Each point is reached from the start by the listed moves, each made 0, 1 or 2 times, or once backwards (-1), plus a little noise. Is the number of moves made odd or even? Then give how often each move was made.
In the rows, 128 means zero.

Moves:
(1): [135  94 122 131 114]
(2): [143 143 120 157 134]
(3): [154 123 169 110 123]
Start: [118 129 142 140 133]
Points:
[116 198  90 214 165] -> even (-1, 2, -1)
[ 92 135 102 157 139] -> odd (0, 0, -1)
[ 85 168 107 155 153] -> even (-1, 0, -1)

Moves:
(1): [149 140 120 131 111 123 135 113 141]
(2): [126 137 129 142 128 138 125 149 130]
(3): [129 138 141 127 116 130 116 110 130]
(4): [132 118 117 150 131 140 115 129 140]
(5): [120 141 126 129 151 119 124 129  98]
(6): [131 138 115 114 143 133 120 140 148]
(7): [127 118 136 122 120 169 139 113 128]
(8): [154 117 141 122 147 132 136 138 145]
(9): [102 144 144 123 146 143 146 112 142]
Start: [134 150 109 123 141 128 137 120 142]
Points:
[172 203 131 152 212 128 174 118 212] -> even (2, 1, 0, 1, 1, 0, -1, 2, 2)
[150 180 142  68 249 175 129 169 137] -> odd (-1, 1, 1, -1, 2, 2, 1, 2, 0)
[214 161 126 101 165 137 142 120 211] -> odd (1, 0, 1, 0, 0, 1, 0, 2, 0)
